Rows are points. To make a cloud, some directions were put in groups of two or more. Within a group, all points are equally far from the middle, so they leave a hole (a ring in 2 directions, a hollow ball in 3). The other directions are filled evenly. Then the cloud was stretched, turned, moved and blurred a little. Count the holes, and give their numbers of directions, smallest first.

Cloud:
[[  9  -2 -20]
 [  0  51 -13]
 [ 32   2  39]
 [-23  24  18]
 [-26   5  20]
 [-44  60  -2]
 [  7   5 -11]
 [-11  22   8]
 [  6  35 -20]
 [ -6  15 -43]
 [-17  13 -25]
 [ 21   6  35]
 [ 33  43 -15]
 [-18   3  -4]
 [ 36   0 -28]
 [ -3  35  15]
 [-15   2   1]
 [ 15  51  20]
 [ 29  12  37]
 [ -2  48   5]
 [ -9  11  15]
 [ 37 -12  17]]
Holes: 0

Cloud, 19 rows:
[[-26  26 -54]
 [-30  14 -55]
 [-45   8  27]
 [-20 -35  49]
 [ 49 -12 -29]
 [-52 -14  19]
 [-36  -9 -49]
 [-28 -47 -14]
 [-36  31 -32]
 [-33  32  15]
 [ 17 -48  10]
 [ 21 -43  21]
 [-53  -3  -5]
 [ 26  40  14]
 [ 20  44 -58]
 [-51   9 -10]
 [ 41  11 -60]
 [ 50  -9   0]
 [  4  -8  55]]
Holes: 1 (3)

Cloud (30 x 4):
[[ 11  45 -30  14]
 [ 29 -21  -2   9]
 [ -4 -28  16  18]
 [ 14 -17 -34  23]
 [-15 -21 -33  -9]
 [  5  -1 -16  39]
 [ 13  44  13 -16]
 [ 47 -37 -10  17]
 [-19  30  -8 -14]
 [ 41 -42  12  16]
 [-23  -1 -39  -8]
 [-13 -35 -13   6]
 [-18  44  11 -16]
 [ 45 -17 -37  -9]
 [ 15 -31 -44 -21]
 [ 19  28 -19   8]
 [ 23 -18 -11  27]
 [ 22   2  18  12]
 [-19 -27  12  35]
 [  8  58 -29 -28]
 [ 19 -33 -32  -3]
 [ 12 -29 -23  31]
 [ 25  32  14   2]
 [ 21   9  13 -12]
 [ 60 -34 -49  19]
 [ 25  23  27   5]
 [ 16 -44 -40 -17]
 [  8   7  21   1]
 [ 33 -11 -31 -10]
 [ 12  22  -5 -40]]
Holes: 0

Cloud (53 x 6):
[[  7  -1 -51   7 -12 -14]
 [ -6  23  10  40 -20  18]
 [ 23  25  27 -19  29  16]
 [  3  -8 -18 -10 -24 -60]
 [ -7  20  12 -45   1 -45]
 [-25 -16 -14 -13  34  -1]
 [ -8  -9 -14  34 -28 -41]
 [ -5  21 -35 -12 -31  18]
 [ 11  11  23  44   1  32]
 [ 24  18  16  13 -37 -13]
 [-14 -10 -16   1  14  44]
 [ 19  44   0  11  -7   0]
 [ -2 -42  32 -10  15  -8]
 [ 21   9 -18 -29  27  19]
 [-38 -14   1 -14  10 -27]
 [ 20   1  -9   0  43   5]
 [-10 -36  -2 -42 -24 -12]
 [ 48 -24   3  -5 -11 -33]
 [-10 -13 -16 -44  13 -44]
 [-25 -30   2 -17  27   4]
 [ 36  -8  32   6  -2 -59]
 [-30   3   0 -54  -2   0]
 [ -7  10  40  27  39  -1]
 [ 11  17 -24  17 -25 -37]
 [ 38  -3  12  48  -3 -32]
 [ 33 -24 -30 -15 -20 -25]
 [ 10  12  35 -13  18 -56]
 [ 23  -6  35 -12  39 -37]
 [-15  12  -3 -37  14 -48]
 [-18  10  39  14  29 -27]
 [-35  27  -3 -13   1  25]
 [  1  -6  14   4  25  42]
 [ 19  10  35 -21 -18 -47]
 [  5 -39 -30  27 -16 -11]
 [-32 -13 -14 -10  29  11]
 [-14  26  -4  48   5   0]
 [ -3 -16 -16  25  22  31]
 [ 44 -26 -12  -8 -14 -27]
 [-33   2 -28   7   7  29]
 [ 28 -29   7 -37  13 -40]
 [ 48 -16 -13   6 -10 -16]
 [ 25   5  39 -17  10 -54]
 [  8   0 -26  -8 -31 -50]
 [ -2 -52   3  -6 -20 -10]
 [ 24  14   7   5 -28 -51]
 [-39  13   3 -33   3  11]
 [ 12 -21  50  17 -18 -22]
 [  4   4  28   0  26  38]
 [  8 -19 -21 -43 -36 -29]
 [ -7  17  32  39  28  18]
 [-12 -22   8   0  38  19]
 [ -9 -46  13 -11  20 -18]
 [ -1  31  26 -36  14 -36]]
Holes: 3 (2, 2, 2)

Cloud:
[[ 38 -15  13  -3   0 -20  16 -34]
 [ 28   8  20 -30  -7   2  45  20]
 [  2  47  29  15  -6  14  -5   2]
 [ 15  -5  40  22  21 -11   3  41]
 [-29 -15  -7  16 -29  29 -21   5]
 [  9  19  50   0   6 -18  19  22]
 [ -3   5 -53   7   2  41  -9  13]
 [ -3 -34 -30 -13   4  12  24  41]
 [-26  23  -4  18  18   8  42  54]
 [-28  -9 -32  10 -12  39 -13 -19]
 [-20   9   6 -43  -5 -14  -4  -9]
 [-28   9 -19 -22  16  10  20  49]
 [ -4  44   2 -39  -8  16  21  18]
 [ -2   0 -37  -4  24  19 -33  23]
 [ 14  11 -52  23   3  19  -2  25]
 [-29  43 -20  21 -10   1 -26 -20]
 [ -8  24 -22  26 -27  -7  21  33]
 [ 12 -22  28  -4 -40 -10   2   7]
 [  0  -2  24  30 -23  12 -27  18]
 [-19  12 -22   7 -49  -5   9  13]
 [-36 -14  -8 -21 -25   7  38  13]
 [-37  -3  -2  11   2 -40  22 -10]
 [ 25  19 -13  16 -40  16  -2  -2]
 [ 13 -31  25  -5 -23 -20   5  30]
 [  1  -8  -4   8   7  39 -30  48]
 [ -9  21  41  25   8  13 -20  -2]
 [-20  -3  -9 -28  -5  24  60   8]
 [ 26  25 -42   0   0   1  -9  22]
 [  6  11  15 -27  14  14  55 -11]
 [-37   5  -2 -24   9  22  45  15]
 [  3 -13   4  19  -2  10  34 -51]
 [-38   0 -20  14 -28  19  34 -25]
 [  2 -15 -31 -31 -29  20  40   6]
 [ -1  35 -40 -13   0 -19 -15   6]
 [-11  18 -20  22   9 -24  51 -32]
 [ 16 -34   9 -23  -4   3  59  -9]
 [ -1  30 -34 -16  10  38 -13   0]
 [ -4   5  -4  31   8 -33  50 -13]
 [  1  17  -2  14  25 -37  46 -24]
 [  5   7  10  17 -29 -12  40  24]
 [-22   3  -8 -27   8  14  25 -36]
 [ 13  -1  42   0  18  14  14  46]
 [-19 -29 -18  40  -3  33  21  25]
 [ -6 -42 -28   1   2  33 -17  12]
 [-14  10  37  40  41 -10   5   6]
 [ -8 -15  -8  15   2  35  27  56]
 [-17 -26 -19  28 -13  40 -25  10]
 [ 16  58  -8   8  -4  -1  33  -6]
 [-10  59  13  -4   4 -20  39  15]
 [ 10 -17  12   5 -21 -28  41  23]
 [  1  44  25  36  19  -4  -8  27]
 [-17  -5 -12  38   0 -24 -24 -21]
 [-37  21   3  -8   5  33 -12  -4]
 [ 31   4  13  -8   1  41  14  13]
 [  8  29 -11  42  40   6  33   6]
 [ -5 -19  23  37  52   5  -4  -4]
 [-11   1  -8  -8  33  34  51   7]
 [  6  -6  -1  12 -50  22  -2   3]
 [ 31 -12 -11 -29  -5   1  -9  40]
 [  8  12   3  11  -1 -33  58 -11]
 [-21  32 -13 -38 -27   4  10  17]
 [-34  52 -20  36  26   2  20 -20]
 [ -7  26  40 -27  10 -19   0   3]
 [ 13  -3  34 -24  24  12  44  12]
 [-35  25   2  17  34 -19  47  25]
 [-28  -6 -41  28  11   1  13  33]
 [-27 -29  20  -4  43   6  14  -1]
 [  0  -9 -15  36 -27  42  -6  17]
 [ 31  19  13   0  11 -18  -6 -36]
 [-35 -32  12   9  12 -25  22  10]
 [-28  19 -14  -3 -12  45 -14  25]
 [ 32 -23  -3  -1 -36  16  -4 -22]
 [  0  -9 -22  -1   8  39  -9  54]]
Holes: 2 (4, 4)

Cloud, 72 rows:
[[ 26 -24 -25   8 -24  -7 -21  -9]
 [ -1 -13 -30   9 -14  22  17  10]
 [-27  23 -10   6  -3  14  41   3]
 [-21   6  25  -3  -9  -7  22  21]
 [ -8  16   0  25  -1  38  -3  35]
 [ -1 -25   3  -8 -13 -21 -10 -33]
 [-25  42 -11  20  -9 -32  11  19]
 [ 16   6  -3  22   9  13 -36   9]
 [ 40 -20  -8 -25  -4 -46   2 -31]
 [ 40   1 -13 -15  -5 -39  19 -37]
 [  0 -35 -26  15  14 -23 -27  11]
 [ 19   4   0 -24 -20 -23  15 -35]
 [ 15  13 -38 -13 -25 -21  -3  20]
 [ 12   8  -7 -19   9 -24 -10 -44]
 [ 31   8 -41  16   8 -18 -31 -22]
 [ 30   8 -26  16 -21 -52  -3 -32]
 [-13   2  -2  14 -17  22  16  -7]
 [  7  -1  25   0  19 -17   4  -3]
 [ 19  22 -30  -3  16   6 -21   3]
 [-11  21  14  -8 -35  13  -9   9]
 [-18   6 -29  10  15   5 -20  35]
 [ -6   5  28 -15 -12 -16   3   8]
 [ -7   5  26 -20 -20 -13   2   5]
 [ 15 -22 -15  24  28 -20   6  -7]
 [  5  -8  -5 -12 -31  13 -11  -7]
 [  5  32  -5   9 -34  21   0  -9]
 [ 18 -17  -2  15   6 -37 -13 -58]
 [  2  25 -22   5 -17 -44 -14  18]
 [ 10 -11   3   1 -21 -52 -22 -15]
 [-10 -23 -27  13  11 -10 -27  25]
 [ 20 -24  -8  -7   3   1 -29   9]
 [ 13 -19  -8 -12  -8  11 -31  -1]
 [-21  10 -27  23  26  24  -8   0]
 [ 31 -10   4 -17   5 -28 -13   3]
 [ -3  38  11 -21  12  14  -9  -6]
 [ 38  20 -36  12   4 -16   2 -16]
 [ 14   3 -48   4   1 -21 -30  -5]
 [  0 -20  14  11  23 -34 -18 -16]
 [ -8  55  21 -10  -9  25   7  11]
 [  3  -9   5  -9  12  28 -23   4]
 [-14  14  23  -7  -8   5 -24   2]
 [  4 -34 -29  30   8 -50   2 -29]
 [ 34  -4  -1  -4 -11 -32  23 -35]
 [ 15  -5  -4   4  12  22 -27 -19]
 [ 13 -30   2  -7  -9 -41 -11   5]
 [-16  -1   8   4 -33   0  -6  -5]
 [ 15   0 -32 -21  -7 -47   8   0]
 [-21  31 -28  40   2   9  -4  45]
 [ -6  41  20   0 -13 -16  -3   3]
 [  9  20   1  26 -10  21 -16  30]
 [  9  14  11   4 -14 -38 -16   5]
 [ -1  33 -20  -4 -12  -2  15 -28]
 [-19  -3  -4   5 -17 -27  34  14]
 [ 25 -31 -15  -2 -26 -27   2   5]
 [  8 -14 -16  32   8 -28  22 -11]
 [  7  28 -34  30  24 -20 -14   6]
 [ 12  14 -12   2 -10 -13  -8 -48]
 [-25  14 -13  39 -22  29  -2  23]
 [ -1 -35 -38  23 -14 -17 -20   5]
 [  5  -9 -34  18  -2  16  18  10]
 [-17  13 -12  30 -19  34   8  23]
 [-36  42  -5 -17 -14   8   5  27]
 [  3  -2  28 -15  20  -8   1 -12]
 [ 17  29  18   1 -15 -15  26   0]
 [ -5  24 -29   0 -22  -4 -10 -24]
 [ 30  34  -6  18 -10   5   3  15]
 [-19  60  -1  13 -29  15  -8  10]
 [-11  -3 -24  29   7 -36  24 -22]
 [ -7  23  13   0 -36  -3   2  -7]
 [  7 -24 -33  19   9 -41  20 -16]
 [ 25   6   9   1  -5 -19  27 -31]
 [ -4 -26 -39  29  -9 -52   0  -7]]
Holes: 3 (2, 2, 3)

Cloud, 96 rows:
[[ 35   8 -40  11   2  -8   7  16  15]
 [ 19 -20   7  34  -5  27  13 -13 -15]
 [-14   7 -49  -4  11   8  12 -30  -5]
 [ 16 -31   5  -7  -5   2  12  -4 -31]
 [-28   2  -1  33  -6  22  13 -37  -1]
 [-37  -1  35   1  14  13  17  27  -1]
 [  5 -18  23 -27  13  49  -2 -17   6]
 [ 26  -1 -43  -7   5  36   4 -18  -5]
 [ -7  27 -15  27 -19  30  -4  26  -4]
 [-49   0  -8   8   3  20  31   5 -14]
 [  4   7 -15 -29   6   9 -25  15  -1]
 [  8   0 -39  -5  40 -13  15   8  11]
 [ -9  27  23   4  -5   8  16 -14  23]
 [  4   9  13  30  22  18   9  20  -8]
 [  4 -17  15 -12  43  -9  31   4  -4]
 [ -8   2 -26  -1  23  26 -30  -9  26]
 [  0  42  -1  -7 -18  30  20  13   5]
 [ 17 -28   9   8  -2  -7 -22 -14  13]
 [  0  34  -6   8  -8  21 -11 -34   0]
 [ 34  20  -1 -10 -13  43  16   9   8]
 [ -9  24  13  -1  -3  22  28 -33 -16]
 [ -5   8  22   4  11  -3  19  51  12]
 [ -2 -40   1   1  24   9 -20   6  18]
 [-28   6  15  38  11 -15   2  18   0]
 [ 27   2  15  11   4  -5 -13 -36  20]
 [  0   2  13 -10  34   9  45   3  23]
 [ -8 -19   7   5  -9   8  45   6  -8]
 [ -9 -26   5  -1  26 -29   5  11   7]
 [ 26   2   0   3 -25 -18  16 -15   2]
 [  9 -14 -32 -33  23 -13   4  23   9]
 [-31   5  12  -5   8  46  24  18  11]
 [  4  38 -24 -26   4  15  22  19   6]
 [-18   7 -29   4  -9  49   8   1 -13]
 [-18  -8   8  50   3  27  -6  -1  -4]
 [  9  21 -15 -33   0  -8   9  34  27]
 [-33   8 -11 -23   3  33  -8  15  10]
 [ -3  -5   2 -10   3 -12 -35  -4  -8]
 [ -1  -2  30  17  -7  36  18  -1  23]
 [ -9  21 -26  34 -13 -19   3   5   4]
 [ -5   6 -13   5 -17  -1 -29 -22  13]
 [-33  11 -14  24  31   0  23  20  -4]
 [ 20  11 -14 -18 -14  50   3   4  27]
 [ -7  13  -2 -17  21  19  28  46  20]
 [ 28  34 -32  -9 -13   3  29   2 -10]
 [-29 -10 -15   6 -24  16 -11  18   4]
 [-23   5  -4 -21 -17  32  38  11  -3]
 [-32 -17  22 -23  25  12  27  26   5]
 [ -2  14 -16 -11 -32  12   1  11 -27]
 [  9 -24  31  -4  23  30  10 -31 -11]
 [-11 -20  25 -19  15 -16  31   8  -6]
 [  0  -9   4 -32  19 -31  15  22   3]
 [-12  -1  23   6  39  14  10  24   1]
 [-12 -16 -29 -28   6  24  14 -32  15]
 [-47  -3   8 -11  19  11   1  34  -5]
 [ 41  10  -1  -5  -8  -3 -24 -10  14]
 [  8  33  21  34 -13   6 -11  -3   8]
 [-14  24  28  -8 -12  35   9   8   4]
 [-21 -13  -3 -14 -11 -14  17 -11   0]
 [-11  34  16  24  21   1  12  21  13]
 [ 25 -24  16 -38  25  17   8  -2  10]
 [-13  24  -1 -20   6  46  10   2  23]
 [ 18  17  26  15 -12  -8  -1 -15 -20]
 [ 31  17 -29   3  10  -7  34  -6  24]
 [ 48 -10 -10  11   5  -3 -11 -21   2]
 [-29 -15 -38  -2  30  19  10   9  10]
 [ 13 -17 -26 -16   6   2  -7 -39 -20]
 [-32 -19 -15   1  15  21  34  11 -22]
 [ 15 -24  26   6 -10  19  18 -23  11]
 [-26  16 -28  28  -4   9  25  -7 -26]
 [ 15 -19 -41 -19   6   7  10 -37   1]
 [ -8 -19 -11 -31  43  25  10 -27  23]
 [-13   1   3  12  10  60   1 -24  -5]
 [ 18   4 -30 -31  -9  -2  23  -7  21]
 [ 12   5  -1 -43  26  16  -7   0  13]
 [  5 -12 -51 -18  13  -6  19   1  -4]
 [ -8   9 -31 -34  12  23  -6  22  21]
 [-36  28  -8  24  13  19  -2  -3  13]
 [-39  22  18   5 -17  17   9  15  -5]
 [ -2 -16  24  22  -1  -1 -13  25  14]
 [  1   3 -13   2 -13 -26  23  43  -4]
 [-26 -12 -12  22  28  36  16 -18 -16]
 [-32   5  20 -23  -4  10  20  27 -18]
 [ 20 -16   2  25 -26   6 -12 -17 -22]
 [ 18 -16   6 -20  -9  40   4 -41 -13]
 [-15 -21 -33   8  20  34 -12 -22 -11]
 [-33  17 -11  10 -27  17  13   0 -24]
 [  7 -24  14 -22  23  23  17 -19  34]
 [ 20  23  18  13 -24  35  23  -7  -9]
 [ 37  21   0  20 -14  23 -14  10   5]
 [ 41  27 -14 -13   1  21  26  18  13]
 [ 19 -10 -32  -6  29   4 -13   6  -3]
 [  9  28  16 -14 -15  -2  -1  21  25]
 [-28  -6 -12 -10  26  39  -5 -28  -8]
 [ 10  22 -24  38  -2  23  -5 -13  28]
 [-12 -19   8   7  14  -5  40  16   8]
 [  7   2  22  -8  -7  -6 -13   7  30]]
Holes: 1 (9)

Cloud (102 x 9):
[[-30  18 -17 -39  16 -27  25 -18  13]
 [ 12 -10   8  27  27 -18  12  32   0]
 [-10  -7  13 -15 -24 -12 -22  17 -17]
 [  2   0   4  11 -14 -40  10  -4 -23]
 [ 30  24  13 -18  -1  28  17  -2 -29]
 [-30 -28   2 -16   6  13   5 -23  -8]
 [-32   5  -4 -48  21 -41  19 -25 -13]
 [-21 -32  -5   4 -12 -14 -13  19 -17]
 [-14  25  -2  21   8   9 -18  20  11]
 [-17 -17  21 -21  -2  26  25  24  -4]
 [ 25   1  -8 -21  12 -22 -19 -26  20]
 [-31   4  21 -20 -21  20  26   4 -11]
 [-29 -14  19  -7  12  -2   6  19 -11]
 [ -5 -50   9 -11 -27   4  17   3   9]
 [ 42  -3  -5  26  -7   1  14  13  29]
 [-24 -21  14 -36  21  -6 -16 -50  -5]
 [ 36 -10 -14 -30   3  -7 -17 -10  23]
 [ 14 -17 -12 -45  21  -5  12 -18  32]
 [  2  19  12  14 -19  -4 -33 -13  26]
 [  2   8  15  -2 -13  -6  26 -23 -18]
 [  3  12   8 -49  14 -24   1  -8 -32]
 [-19 -13 -44 -29  -3  27   7 -15  12]
 [ -9 -10  -6  11  -9  35   5 -23  17]
 [  3  -5   7 -22 -11 -25  38  23  57]
 [ 13  18  15 -33  -4 -41   7  20  43]
 [ -4  -7  33 -25 -24  24  10 -22 -12]
 [-56  -7   6 -37  -2 -20  12  15  -7]
 [ 35 -40   8 -32  -3  17 -27   5  36]
 [  4  -6 -11 -18  13  -7  26  28 -18]
 [ 22  -8  31  -4  28  -5   2  13  12]
 [-38   4  14 -44  22  27  26 -35 -21]
 [ -3   8 -30   7 -16 -27 -32  36  17]
 [ -6 -13 -10   2  -2  44  17  41  -1]
 [ 35 -32 -28 -13   1  17 -23  17   4]
 [  4  -9  -1 -10 -42  -9  42   8  -1]
 [-29 -10  13  -2  15  32  37  33  -6]
 [ 41 -17 -12 -17 -21  12 -31  17   4]
 [ 41   9  -9   5 -13  24  24   5  23]
 [ -8  26   8 -60 -28 -21  21 -26  -9]
 [-14   4  25 -50   4   4  -3  28  16]
 [-28  -2 -18 -21  -8  -7 -27 -15  22]
 [  6   7  13  17 -11  40  12  34  23]
 [-20  13 -11   1 -49  -5 -11  -4  16]
 [-33   7 -25 -34   0  31 -10 -27  10]
 [  3 -22   4 -18 -11  11 -33  -1 -26]
 [-31 -36 -22 -25  -4 -16   1  -9  12]
 [-20   8 -18 -35  -4 -12  34 -17   3]
 [  3 -10  -5 -25  -4   7  16  46  13]
 [ 40  -9  15  16  -8  51  -5  -9  27]
 [ 20 -13  32 -25  -4   7 -38  -1  -8]
 [ 11  -5   6 -15 -11  -5  30 -18 -20]
 [-22  20 -21 -47   6 -16  -4  13  28]
 [ 10  33   7 -37   2   1  13   3 -30]
 [  3  -9  17   2  38  12   8  17  20]
 [ 19  -5 -27 -11   6  27  33  -6  23]
 [-26  25  22 -34  48  -4   2  10  13]
 [-22   5  27 -29  26  16  19  13  48]
 [ -4  11  29 -11  20  11   4  20  18]
 [-13  11  12  15  18  -1  -9  29   9]
 [  3  22   8   8 -23 -16  18  -6 -33]
 [ -2   5  32   5 -23  19  16   2 -19]
 [-21 -29   5  -9 -19  25  24  -2  -4]
 [ 18   3 -13  32   9   8  31  18  28]
 [  1  28  -3 -13  -5   3  32 -16  19]
 [ -1 -12   0 -42   1 -15  31 -27   8]
 [ -1 -30 -26 -19  -5 -29  -1 -20   8]
 [ -8 -11 -25 -16 -14  -1  23  11 -30]
 [  5  10  -6  -6 -22 -12   4  52  23]
 [-20 -40 -24 -16 -12 -10  18  -1   6]
 [-10 -16  42   1 -12  -9  24 -10  44]
 [ 26 -39 -34 -16  12  28 -21  15   7]
 [ -4 -17 -27   5 -27 -38  -9   1  20]
 [-19 -10 -40  -7  -2 -32 -34   6  23]
 [-16  20  -3   2  10  20 -16  13  15]
 [-10   9 -37  -9  17  13  35  -9  13]
 [-24  19   1  -8  33 -21  19  -6  30]
 [  5  -9  11 -47 -26 -35  12 -21  11]
 [ 11  19  -8 -44 -20  29 -12   8  18]
 [ 19  -8   3 -47 -13 -18 -32  -1  37]
 [-30  22   5   5   3   4  -9  30 -16]
 [  6   5 -19 -13 -31   4  30 -15   3]
 [-27  15   2 -28 -14   1  -9  26 -19]
 [-22  -1 -19  -9 -44  10  25   9 -15]
 [ 33   5 -14 -13 -26   3   2 -12  23]
 [  0  -4  29  19 -23  -1  -2  14 -15]
 [ 25  11  11  29 -10  25  25  -5  30]
 [ -5 -10  27   3   6  24  43   4 -15]
 [ 30   4  18 -28   6 -41 -12  -7  38]
 [ 12 -19  -2   6  24   5  17   0 -31]
 [  7  16  -4  11  -5  16  42  18 -32]
 [  7  21   2 -19  24 -45 -17  12  15]
 [-22  21  16 -22   6 -41  25   5 -22]
 [-23  -8  -4   7 -17  16  -3 -25  -2]
 [ 19   0   3  -8 -25 -34  -2  31 -15]
 [ -6  12  10 -25  11  -1  -4 -51   5]
 [ 21  14   9 -21 -21 -23   4   8 -27]
 [ 30   6  10  -1   6   5  32  14  36]
 [ 22  12  53 -32  12   5  -3   3  14]
 [ 35  -5   2 -45   2  12  17   3  34]
 [-31  21  -4  -2   1  18  -2 -10  23]
 [-13  -7 -44 -15  -1  41   5   3  19]
 [  5 -22  16 -28 -22  33  -4 -13 -22]]
Holes: 2 (2, 2)
